Each row is a point. The points of each table are mixes of a few directions, plus a little noise. How many directions does each table use, and how many do they share? Where both have some left over, give the other angles between the two spaces (their principal angles), to ten degrees, smallest first.

First (4 x 2)
[[ 63  -6]
 [ 15  -1]
 [-22   3]
 [-55   6]]
Second (4 x 2)
[[ 21  -3]
 [-75   8]
 [ 18  -3]
 [ 35  -4]]
Directions: first 1, second 1, shared 1

First (4 x 3)
[[ 40  63 -23]
 [-10 -16   5]
 [-37 -58  21]
 [  6  10  -4]]
Second (7 x 3)
[[ -1  13  38]
 [ 48   3 -41]
 [-83 -15  45]
 [ 15   2  -4]
 [ 15   0 -15]
 [-43 -14   5]
 [ 47   7 -28]]
Directions: first 1, second 2, shared 0; angles 40

First (8 x 4)
[[ 18 -29  43  17]
 [-21  38 -60 -25]
 [ 25 -27  38  20]
 [  6  33 -53 -15]
 [ 10 -15  22  10]
 [ 35 -16  21  16]
 [  9  27 -44 -11]
 [-85 -14  31 -15]]
Second (6 x 4)
[[-64  47  -9 -76]
 [ 25 -18   3  29]
 [ 11  -8   1  13]
 [  5  -4   1   6]
 [ 49 -36   7  58]
 [-26  19  -3 -31]]
Directions: first 2, second 1, shared 0; angles 30

First (7 x 8)
[[-15  11 -95  24  23 -22 -26  -2]
 [ 35 -25 -69  -1  18 -27   9 -13]
 [-38  69  55   3  11  32  17  24]
 [  8  12  75   0 -20   5 -27  28]
 [  8 -10  25  -9 -10   6  10  -7]
 [ 27   7 -43   8  20 -19   6  10]
 [-27 -64  48 -23 -41  26  11 -44]]
Second (8 x 8)
[[-55  22 -21  42 -57 -12  -8  -5]
 [ -4 -15  27 -18  30 -33  -2  28]
 [ 19  21  11 -74  -5 -74  42  -1]
 [ 54 -15  -8 -19  42  44  35 -15]
 [-30 -32  12  44  35   4   7  32]
 [ 29   8 -34  27 -20  83 -23 -40]
 [ 20   9  -4  -3 -16  32 -48 -15]
 [-30   3  12   0  -9 -41  -4  20]]
Directions: first 4, second 4, shared 1; angles 50, 80, 90

First (7 x 9)
[[-11  11 -50 -16  32  67  32  17   2]
 [ 27 -16   9  22 -13 -29  -9  -5 -17]
 [-36   5  -4 -13  29   5   7 -28  34]
 [ 22 -24 -50   2 -18  35  14   3 -25]
 [ -6  23  32   3  16 -16  -3  16   8]
 [ -8   4  48  -8 -44 -49 -35 -11   5]
 [ 13   2  13  10  -1 -11  -4  12  -7]]
Second (7 x 9)
[[  3  -9 -10  -7 -26   4  -5  -4  -9]
 [ -4  14  16  11  42  -7   8   6  14]
 [ -9  32  37  26  95 -16  19  14  32]
 [  4 -13 -14 -10 -37   6  -7  -5 -13]
 [ -1   4   5   3  13  -2   2   2   4]
 [  9 -32 -37 -26 -95  16 -19 -14 -33]
 [ -1   3   3   2   9  -2   2   1   3]]
Directions: first 4, second 1, shared 1

First (9 x 12)
[[  2  -4   4 -15   2  16  11  -4  11   3  11   6]
 [  7 -16  22 -76   7  83  62 -20  49   9  58  33]
 [  2  -3   4 -14   0  14  10  -4   9   2  11   6]
 [  0  -1   1  -2   1   2   1  -1   1   1   2   1]
 [  0   0   0  -1   0   1   0   1   1   0   0   0]
 [  4 -10  14 -48   4  52  40 -13  32   6  36  21]
 [ -8  15 -23  77  -6 -82 -62  20 -50  -8 -58 -35]
 [ -1   2  -2   9  -1  -9  -4   2  -7  -1  -6  -2]
 [ -7  15 -21  73  -7 -78 -58  19 -48  -8 -55 -33]]
Second (8 x 12)
[[  8 -13  24 -55   8  35  56 -10  23  23 -31  15]
 [-24 -11 -17 -30   3  -4 -58  -4   6 -27  67  -5]
 [ 20  23   4  95 -26  -7 -19  21  -9 -27  46   3]
 [-23 -42  21 -40  -3  10  27  -2   0  12 -39   0]
 [ -7  27 -30 -22  25  22 -45 -20 -68  -2   4   3]
 [ 33 -16  63  -6 -29 -18  24  29  58  -1 -32  -4]
 [ -7   1 -20  48   5 -26  29  -1  27  10   1  -7]
 [ -4  31 -37  13  25  -9 -10 -16 -30  10 -15  -4]]
Directions: first 1, second 6, shared 1

First (8 x 14)
[[ -2 -24 -10  20 -18   8  -1  48  29  -8  46   7  19   3]
 [  5  -4  14  38   1  -9 -51  40  -9   5  12 -17  28  14]
 [-41  25   5 -35  20  -7  46 -79  -2  34 -80  15 -10 -17]
 [ -1  14  19  -3   6  34 -30  47 -51 -13  13  77 -23 -14]
 [  6 -16  -4   0 -28  -6 -14  25  -6 -20  18 -39 -15  32]
 [  9 -15 -31  -6  -3 -47  13 -46  61  18   9 -39 -25 -12]
 [  5 -14   4  14 -19  20  -4  48  -5 -21  30 -11  24  21]
 [ 18  33   5 -29  41   8  41 -82 -16   7 -50   5   2 -29]]
Second (8 x 14)
[[ 10  21 -10 -60  12  24  32 -31 -28 -14   1  85 -83 -39]
 [ 11  23 -11 -67  14  27  36 -35 -31 -16   1  95 -93 -44]
 [ -4  -9   4  25  -5 -10 -14  13  12   6   0 -36  35  16]
 [ -6 -11   5  34  -7 -13 -18  17  15   8   0 -48  47  22]
 [ -7 -14   7  41  -9 -16 -22  21  19  10  -1 -58  57  27]
 [  2   4  -2 -12   2   5   6  -6  -5  -3   0  17 -16  -8]
 [ -7 -15   7  44  -9 -18 -24  23  20  10   0 -62  61  29]
 [  1   2  -1  -5   1   2   3  -3  -2  -1   0   7  -7  -3]]
Directions: first 6, second 1, shared 1

First (9 x 18)
[[-60  95  30  23  65   9 -31 -31 -44 -10  -5  44  38  29  -5  26 -84  16]
 [ 23 -50   0 -16 -34  -6  -4   5  25  14   5 -24 -18 -10  15 -16  29  -8]
 [ 38 -41 -38  -4 -29  -3  43  30  16  -9  -2 -17 -18 -21 -16  -7  59  -8]
 [  2  -1  -3   1  -1   0   4   2   0  -2   0   0  -1  -2  -2   0   4   0]
 [  5  -4  -7   0  -3   0   8   5   1  -3   0  -1  -2  -3  -4   0   9  -1]
 [ 28 -33 -25  -4 -23  -3  29  21  13  -5  -1 -14 -14 -15  -9  -6  43  -6]
 [-43  56  34  10  39   6 -38 -29 -24   3  -1  24  24  23   9  12 -65  10]
 [ -4 -19  26 -12 -13  -3 -34 -15  13  20   6 -12  -5   6  25 -12 -13  -2]
 [ 11  -4 -18   3  -3   0  22  13   0  -9  -3   0  -3  -7 -12   2  19  -1]]
Second (11 x 18)
[[-13  12  31  28 -32  45   8  29  14  -6  66 -58 -15 -12   1 -20   8  21]
 [-29  10   5 -18 -13  -1  39  -4  39 -15  -8  16  31   9  -3  13 -11 -24]
 [ 14 -28 -22  -9  52 -31  -7  -2 -31  -5 -32  15 -34  14   8   3 -35   6]
 [ -8   0  -2  13   2  25 -26 -23 -14  10  25 -25 -17  32 -25 -10  65  20]
 [  7  -1 -10  15  13  15  -5 -58   4  27  -5  -6  22  42 -16   4  66 -21]
 [-13  -2 -12  -4  -3  24 -16 -21 -20  -2  27 -21 -31  53 -31  -5  29  36]
 [ 69  17  15  38 -28   8  -4  12  -2  39  -1  -8  38 -71  45  -4 -31 -24]
 [  0  -6   9   1   8 -10  14  32   3 -15   0  -5 -11 -25  20  -3 -46  -1]
 [  5  12  -9 -26 -34  -9  -1  21  -6  -8  -7  25   5 -18   1   5 -46  19]
 [-10  -9 -12 -20  24 -36  -7  -2  -4  -8 -41  39   4  -2  -3  10   2 -12]
 [-21  -3   5 -15  11 -29   5  17  16 -15 -26  28  12 -21   2   6  -3 -18]]
Directions: first 2, second 6, shared 0; angles 70, 80

First (11 x 24)
[[ 32  -8 -33   2  -3 -23  -1   6 -25 -41  -5  21  -4  10  -7  20 -53 -25
    9 -37 -27 -42 -28   5]
 [-22  30  53  33   7  37  12 -16  34  26  12  -9  17  -1  13 -39  80  -4
  -29  42  18  29   5   4]
 [ 10  26  -3 -62   4  11   9 -21 -34 -26 -20   7  -5   5 -30 -18 -46  11
  -52 -36  22  12  -6 -21]
 [  3 -76 -30  53  14 -22   7  29  22  21  29 -32 -40   7  40  58  -8  24
   52  -9  -7  30  15  15]
 [ -2 -13  -5 -17   8   3   9  -3  -6   4   0 -13 -16   2  -1   5 -19  22
  -11 -15  16  30  13  -9]
 [ -6  24  23 -28  15  32  19 -25  -4  -4  -4 -11  -5   6 -13 -31   5  15
  -58 -11  33  46   5 -17]
 [-33  -2  16  -4 -13  -3 -20  11  22  43  -2  -9  13 -19   5  -1  41  17
   32  45   1   1  28   2]
 [ 27  12 -20   6 -10 -20  -7   3 -20 -39  -7  31  13   5  -9   4 -30 -37
    9 -19 -30 -58 -32   7]
 [ -9  15   0 -51  -4   4  -5 -10 -16   4 -18   0   1  -7 -22 -12 -22  18
  -20  -7  16  10  13 -16]
 [ 16  -8 -11  16   4  -7   7   2  -5 -18   4   6  -7   9   5  10 -17 -12
    0 -18  -9 -10 -15   4]
 [-20   2  15  53 -22 -15 -29  23  36  31  10  11  34 -17  19   3  66 -27
   63  59 -35 -51   3  23]]
Second (11 x 24)
[[ -6 -16 -14   6 -11 -20 -16  17   6  13  -1   1   3 -10   5  18  -1   1
   37  11 -14 -20   6   7]
 [-12 -35 -29   8 -23 -40 -35  33   8  26  -2   2   8 -18   8  38  -3   2
   77  23 -29 -42  16  12]
 [-11 -30 -27   7 -22 -36 -32  29   6  23  -1   2   7 -17   9  35  -4   2
   71  21 -28 -40  15  11]
 [ -1   2   0   0   2   0   0  -2  -1  -1   0   1   0   1  -1  -1   0   1
   -2   0   0   2   1   0]
 [  7  21  19  -5  17  24  21 -20  -4 -15   1   0  -6  13  -5 -23   3   0
  -49 -14  20  27 -10  -8]
 [ 16  40  36 -11  29  49  42 -40 -11 -30   2  -1  -8  23 -11 -47   4  -2
  -95 -28  39  54 -19 -16]
 [  2   7   4  -1   5   9   6  -7  -1  -5   0  -1  -1   4  -3  -9   2   0
  -15  -6   6   9  -3  -3]
 [ 13  36  31  -9  26  43  36 -33  -7 -26   2  -1  -7  20 -10 -40   4  -1
  -83 -25  33  47 -16 -12]
 [ -9 -25 -22   6 -19 -29 -26  24   6  19  -2   1   4 -14   5  29  -3   1
   60  17 -23 -35  11   9]
 [-13 -34 -30   9 -25 -43 -37  35   7  27  -3   0   7 -19  10  41  -4   2
   85  23 -34 -47  17  16]
 [ 16  34  31  -8  25  43  37 -36  -8 -28   2  -3  -8  21 -11 -41   3  -1
  -85 -25  34  48 -17 -15]]
Directions: first 4, second 1, shared 1

First (9 x 32)
[[  5  51  65  -6  43 -68  29  -9  36   4  56   6  48  11 -18  -4  89   0
  -40  42  34 -68  -8  44 -16  36  49  10  26 -69  39  39]
 [  1  10  13  -1   8 -13   6  -2   7   1  10   2   9   2  -3  -1  16   0
   -8   8   6 -13  -2   8  -3   6   9   1   4 -13   7   7]
 [ -2 -18 -22   2 -15  23 -10   3 -13  -1 -19  -2 -16  -4   6   2 -31   0
   14 -14 -12  24   3 -15   6 -13 -17  -3  -9  24 -13 -13]
 [  0  -2  -3   0  -2   3   0   0  -2   0  -2  -1  -2   0   0   1  -3   0
    1  -1  -1   2   0  -2   1  -1  -1   0  -1   3  -1  -1]
 [ -3 -34 -43   4 -29  46 -19   6 -24  -3 -37  -4 -31  -8  11   3 -60   0
   28 -28 -23  47   4 -29  11 -24 -32  -7 -17  47 -26 -26]
 [ -3 -35 -44   3 -30  47 -20   7 -25  -3 -38  -5 -33  -8  12   2 -61   0
   28 -29 -23  47   5 -30  11 -25 -34  -7 -18  47 -27 -27]
 [  2  12  17  -2  10 -17   8  -3   9   1  14   2  12   2  -5  -1  23   0
  -10  12   8 -17  -1  11  -4  10  13   2   6 -18  10  11]
 [  2  24  31  -3  21 -33  14  -5  18   2  26   3  23   6  -8  -2  42  -1
  -19  19  16 -32  -3  20  -8  18  23   5  12 -33  18  19]
 [ -1  -9 -12   1  -8  12  -6   2  -7  -1 -10  -1  -9  -2   3   0 -16   0
    8  -7  -5  13   2  -8   3  -6  -9  -2  -4  13  -8  -7]]
Second (8 x 32)
[[ -5 -21  10  -1   3 -14  -3  14 -29  -1 -27 -28  30  -8  -8  10  -2 -15
    9 -16  16  12 -15  -5 -17  12  12 -40  -9  24 -16  12]
 [-21   4  14  14  -9  19  15  11 -34   4 -29 -25   0 -13 -10 -16 -25  -1
   12 -21  -9  18 -27 -22   8  15   3  -9  -2   4   0 -13]
 [-29  32  16  24 -18  43  28   7 -15   9 -18 -10 -20  -7 -19 -35 -26   7
    9 -13 -42  10 -24 -31  30   9  -4  31   3 -24  13 -27]
 [ 44  -6  -7 -18  22 -44 -34  -9  92  -2  55  48  47  40 -10  41  95 -10
  -25  59 -12 -71  55  37 -24 -28   8  24 -12 -27 -10  44]
 [ -4 -17   2  -2   1  -7  -1   5 -31  -2 -20 -20   5 -12   6   3 -20  -5
    7 -18  23  20 -13  -3  -9  11   5 -33  -2  23  -8   0]
 [ -5 -12   4  -1   1  -5   0   6 -24   0 -17 -17   9  -7   0   3 -11  -6
    6 -13  13  14 -10  -3  -9   9   5 -26  -3  16  -6   2]
 [  3  10 -14  -2  -3   9   4 -12   6  -2  16  15 -34  -2  18  -8 -15  13
   -5   3   3   7   9   5  12  -7 -14  20  11  -4  12 -14]
 [ 20  10 -25 -11   5  -3  -8 -21  35  -5  41  37 -38   9  25   3   6  16
  -15  20   7 -10  28  21  11 -19 -16  32  14 -11  17  -6]]
Directions: first 1, second 3, shared 0; angles 50

First (11 x 32)
[[ 25   3 -17 -13  10  15  34   6  -4  -8  -8   2  -9 -13   1  10  -1  -3
  -12  28  22 -33 -10  27  13  -1 -27 -18  42 -13  38   6]
 [-45  -6  31  25 -19 -25 -63 -12   6  14  14  -4  19  21  -1 -18   2   7
   22 -53 -41  62  17 -48 -25   3  50  33 -80  23 -72 -12]
 [-20  -3  14  10  -9 -12 -29  -6   4   6   6  -1   7  10   1  -8   1   3
    8 -22 -18  27   7 -20 -11   1  22  15 -35  10 -31  -6]
 [-18  -3  13  10  -7 -11 -27  -5   3   6   5  -2   7  10  -1  -8   0   2
    9 -23 -18  26   7 -19 -11   0  19  13 -33   9 -31  -6]
 [ 42   6 -29 -22  19  24  58  11  -6 -13 -13   3 -16 -20   1  17  -1  -6
  -19  47  39 -56 -15  43  24  -3 -45 -30  71 -21  65  11]
 [ 34   7 -24 -18  15  19  49  10  -5 -11 -12   4 -15 -17   2  13  -2  -5
  -16  41  32 -48 -13  37  20  -4 -39 -26  62 -18  56  10]
 [  2   1  -2   0   1   1   3   1   0  -1   0   0   0  -1   0   1   1  -1
   -1   2   2  -3  -1   2   0  -1  -2  -2   5  -1   4   0]
 [-37  -5  24  20 -16 -20 -50 -10   6  12  12  -3  15  17  -2 -14   1   6
   17 -41 -33  49  13 -38 -21   2  39  26 -62  17 -57  -9]
 [ 33   6 -22 -17  13  17  45   9  -6 -10  -9   5 -13 -16   1  12  -1  -4
  -15  36  28 -43 -12  35  18  -2 -35 -24  55 -16  49   8]
 [ 18   3 -11  -9   8  11  25   5  -3  -5  -6   2  -7  -9   0   7  -1  -2
   -8  19  16 -23  -7  19  10  -1 -20 -13  30  -9  27   4]
 [-33  -5  21  17 -14 -18 -44  -8   5  10  10  -2  13  16   0 -13   0   6
   15 -37 -30  46  12 -35 -19   2  35  23 -56  17 -51  -8]]
Second (11 x 32)
[[-33  -6  20   4  -1  13 -21 -21   3 -14  -1  24   5  11  -8 -32  -7  -9
   -4   2   6 -22  18  -9  21 -15  -9   0   5  10   7 -10]
 [ 16  11  11  -4   4  15   2  21  -3  -9   4 -13  -5 -10 -10  -8 -27   4
    9 -27 -12  28   6   2 -24  21 -23   9  10  13   8 -40]
 [ -6   5  12  -2  -1   6   3 -14  -7   3  -1   6  -4  -6   1  -5 -16  -2
   -1  -5   2  -2  -2   2  -4   1  -6   4   3   5   3 -20]
 [ 64   7 -49  -8   2 -39  48  33  -6  38  -1 -45  -9 -20  25  78  32  20
    2  10  -6  30 -46  17 -31  20  36  -4 -16 -29 -20  49]
 [ 31 -31 -59  13   3 -26 -21  72  38 -20   5 -33  22  30 -11  21  81   9
    8  27  -7  11  17 -10  21  -6  27 -20 -11 -23 -14  95]
 [-30   9  31  -4  -3  12   3 -48 -17   9  -5  28  -7  -9   6 -16 -32  -9
   -9  -3   9 -22  -5   2   4  -9  -8   7   3  10   6 -35]
 [-23  -3  -9  -4  -8 -32  29 -71 -18  47 -12  24  -6  -5  36  39  23  -4
  -22  42  27 -52 -42   7  22 -32  47  -6 -20 -25 -17  52]
 [ 60  12 -14  -4  10  11   4  83  10 -21  11 -49  -4 -12 -19   7 -15  15
   23 -40 -30  70  11   4 -46  46 -30   7  12  11   7 -35]
 [-12 -15   1  10   3  16 -39  32  23 -38   5   1  15  24 -26 -39  13  -5
    8  -4  -6   3  39 -15  18  -4 -19  -4   8  11   8   3]
 [-24  10  24  -5  -4   4  12 -50 -19  17  -5  23 -10 -12  12  -3 -26  -6
  -10   2  11 -22 -14   5   2  -9   1   6   0   4   2 -25]
 [-41  -1  33   2  -2  21 -20 -36  -4 -13  -2  32   1   6  -8 -41 -25 -12
   -4  -4   8 -24  18  -7  17 -14 -18   5   8  16  11 -33]]
Directions: first 1, second 3, shared 0; angles 80
